Each point is reached from the start by the listed moves, each made once or not at all, plus a little noise. Say if it took an odd or an even number of moves. Then give how often each move was made.
(in the rows, 128 means zero)

Moves:
(1): [164 125]
(2): [132 165]
Start: [117 134]
Points:
[156 168] => even (1, 1)
[121 173] => odd (0, 1)

Moves:
(1): [146 116 167 110 135 134 146 137 127]
(2): [141 152 147 135 116 143 111 129 148]
(3): [119 121 136 133 137 120 117 113 141]
(4): [135 127 145 165 112 134 112 135 119]
(5): [132 134 131 139 177 115 133 139 132]
(6): [126 111 129 131 139 172 131 124 127]
(7): [123 146 149 141 118 130 162 108 126]
(8): [ 96 126 143 131 116 140 149 152 129]
Start: [145  90 142 121 147 111 130 122 112]
Points:
[162 102 163 143 194 159 121 132 135] => odd (0, 1, 0, 0, 1, 1, 0, 0)
[152 126 206 184 117 128 119  96 133] => even (0, 1, 1, 1, 0, 0, 1, 0)
[105  81 203 183 128 167 159 112 115] => odd (0, 0, 1, 1, 0, 1, 1, 1)
[113  88 197 179 118 173 172 128  99] => even (0, 0, 0, 1, 0, 1, 1, 1)
[170  78 199 139 136 123 130 137 100] => even (1, 0, 0, 1, 0, 0, 0, 0)
[157  61 191 119 222 140 142 123 126] => even (1, 0, 1, 0, 1, 1, 0, 0)

Moves:
(1): [125 142 161 119 106 119 137 145 133 123 136 118 115 103 124 119 148 139
 142 119 112]
(2): [127 131 111 124 110 124 138 122 130 120 139 127 138 134 135 124 135 141
 128 144 123]
(3): [116 121 140 124 142 130 134 139 122 138 130 118 151 116 129 156 116 127
 113 143 126]
(4): [118 130 136 134 113 132 153 125 127 141 108 136 143 130 128 122 110 149
 127 129 139]
(5): [119 142 129 138 124 104 142 117 147 113 121 125 135 135 122  91 128 113
 107 131 119]
(6): [121 143 128 141 150 148 136 125 125 122 144 125 125 122 123 135 116 119
 139 131 117]
(7): [156 126 132 107 116 145 133 136 121 124 154 111 117 140 117 138 109 156
 124 147 129]
(8): [124 126 121 128 137 131 123 137 130 127 133 134 123 129 133 109 130 141
 126 115 134]
(9): [132 142 140 141 116 114 129 135 136 134 137 128 124 127 127 130 115 138
 143 135 138]
(10): [139 121 128 116 129 117 128 122 159 140 130 118 133 109 122 138 120 126
 132 119 117]
(11): [145 120 122 149 121 132 124 121 109 144 134  94 121 132 128 132 131 125
 115 118 119]
(12): [123 131 121 128 127 126 143 127 129 140 136 139 121 133 142 126 126 121
 111 130 126]
(13): [125 105 139 140 120 152 143 122 147 126 131 110 147 111 139 115 120 106
 131 128 150]
(14): [135 133 119 124 118 137 121 147 137 147 123 124 139 141 105 133 130 120
 115 132 122]
(15): [141 133 142 116 102 127 137 146 127 117 131 118 134 148 147 118 118 124
 145 125 116]
(16): [135 121 127 131 134 120 142 142 122 123 127 122 120 124 114 129 137 128
 137 123 132]
(17): [112 117 134 128 130 121 125 125 149 140 117 121 125 143 123 111 138 141
 142 145 135]
(18): [122 102 163 134 124 128 124 115 139 127 147 122 136 148 125 133 138 141
 134 117 128]
Start: [125  80 135 120 137 104 158 146 127 111 112 145 132 141 166 125  95 117
 118 126 148]
Points:
[192  70 177  90  83 102 189 201 131 111 159  62  95 134 157 117  89 157
 143  97 105] => odd (1, 0, 0, 0, 0, 0, 1, 1, 0, 1, 1, 0, 0, 0, 1, 1, 0, 0)
[159  64 121 117 122  84 190 171 178 157 134  83 118 172 125  81  90 134
  79 133 126] => odd (0, 0, 0, 0, 1, 0, 1, 1, 0, 1, 1, 1, 0, 1, 0, 1, 1, 0)
[132  58 160 120 143 124 218 174 161 123 141  99 169 108 183 146  53  74
 131 134 134] => odd (0, 0, 1, 0, 0, 1, 0, 0, 0, 1, 0, 1, 1, 0, 1, 1, 0, 0)
[109  14 167 160 107 139 171 149 174 165 110  88 176 182 148  87  95 141
 115 111 177] => odd (0, 0, 0, 1, 0, 0, 0, 1, 0, 0, 1, 0, 1, 1, 0, 0, 1, 1)
[156  62 166 113  69  79 225 159 211  99 147  73 152 160 157  62  66 135
 157 171 154] => odd (0, 1, 0, 0, 1, 0, 1, 0, 1, 1, 0, 0, 1, 0, 1, 1, 1, 0)
[103  67 165 152  62  72 221 119 162 126 125 101 159 221 189  61  95 151
 107 138 128] => even (0, 1, 0, 1, 1, 0, 0, 0, 0, 0, 1, 1, 0, 0, 1, 0, 1, 1)
[176  49 153 126  65 148 229 183 117 142 137  72 156 179 164 117  50 121
  99 136 154] => even (0, 0, 0, 1, 0, 0, 1, 0, 0, 0, 1, 1, 1, 1, 1, 1, 0, 0)
[152  55 187 121 123 146 194 159 105 125 194  75 143 187 178 168  52 132
 106 143 109] => odd (0, 0, 1, 0, 0, 1, 1, 0, 0, 0, 1, 1, 0, 0, 1, 0, 0, 1)
[114  59 241 129  76  73 189 174 178 162 131  71 159 149 173 116  80 189
 151 108 126] => even (1, 0, 1, 1, 0, 0, 0, 1, 1, 1, 1, 0, 0, 0, 1, 0, 1, 1)
[ 82  66 195 153 150  68 226 144 199 148 137 122 157 149 147  93  63 155
 122 139 147] => odd (0, 0, 1, 1, 1, 1, 0, 1, 1, 1, 0, 1, 0, 0, 0, 1, 1, 1)
